Each row is a point. The last column is the point's height on a tilted bowl or saddle (a function of degree 2), plus a little noise. Along how many of its main directions does it bend up, bend down or stay straight?

Points, 11 rows:
7, -33, 5
52, 4, -52
-34, 31, -13
4, 21, 13
-1, 12, 22
21, -21, 0
3, -71, -63
-27, -23, 20
19, -12, 8
-10, -29, 19
-25, 31, -4
Directions: 0 up, 2 down, 0 straight

Points:
7, 4, 28, -6
1, -31, 6, -6
-10, 17, -16, -8
-11, 1, -15, -3
-22, -72, -2, -60
-16, -21, -56, -39
1, 36, -15, -16
18, -53, 24, -33
20, -39, 3, -12
-26, 20, 17, -21
32, -12, -56, -27
-29, 8, -47, -38
-16, 19, -17, -12
-32, -13, 51, -42
33, 6, 16, -8
Directions: 0 up, 3 down, 0 straight

Points (16 x 4):
26, 28, -3, 1
-15, -53, 61, 6
20, -33, -15, 27
56, -9, -12, -2
-11, 73, 14, 18
7, 27, -39, -38
-18, 45, -34, -70
26, -1, -16, 8
38, 51, -3, -17
7, 18, 2, 12
7, -18, -35, 18
21, 18, -19, -6
-25, -17, -2, 2
26, 2, 10, 17
2, 29, 32, 59
-16, 4, 3, 8
Directions: 1 up, 2 down, 0 straight

Points, 25 rows:
-18, 17, 28, 28, -20
-17, -5, -2, -39, 1
-5, -8, -37, -5, 29
-50, 3, 19, -9, 3
40, 6, 24, -13, 3
-17, -34, -31, -40, 37
-3, -49, -27, -42, 40
3, -16, -69, 30, 57
-31, 12, 37, -25, -28
-3, -28, 27, 30, 13
-29, 10, 27, 40, -6
-20, -8, 6, -18, 0
-65, -24, 3, 2, 55
28, 26, 1, -1, -2
19, 10, 29, 18, -15
-44, 4, -30, -1, 33
2, -21, 50, -27, -12
4, -39, 27, -21, 9
16, -25, -46, 17, 44
28, 70, -26, -39, 25
-50, -46, 14, 8, 55
29, 7, 2, 30, 4
-34, 32, -22, -28, 5
14, 3, 27, 10, -12
-29, 2, -20, 2, 18
Directions: 2 up, 0 down, 2 straight

Points:
30, 22, -5, 15, -5
-25, 15, 35, -2, -27
27, -8, 22, -26, -9
-53, -15, 45, -17, -52
22, 30, -12, -16, 2
17, 4, 76, -18, -74
-8, 1, -1, 2, 6
8, -10, 45, -14, -25
-4, 30, 3, 7, -5
-52, -21, -23, -37, -21
-19, -24, -33, 11, 1
-25, 14, 0, 3, -5
13, -16, -46, 35, -9
-31, -27, -27, -71, -28
-6, 4, -54, 23, -8
29, -28, 17, -23, -8
45, 1, 13, 15, -16
27, 48, -11, 24, -22
37, 20, 22, -35, -22
-20, -8, -4, 12, 0
-3, 50, 43, 22, -58
-26, -16, -8, -40, -2
-13, -16, 52, 19, -47
33, 53, -13, 1, -19
Directions: 0 up, 4 down, 0 straight
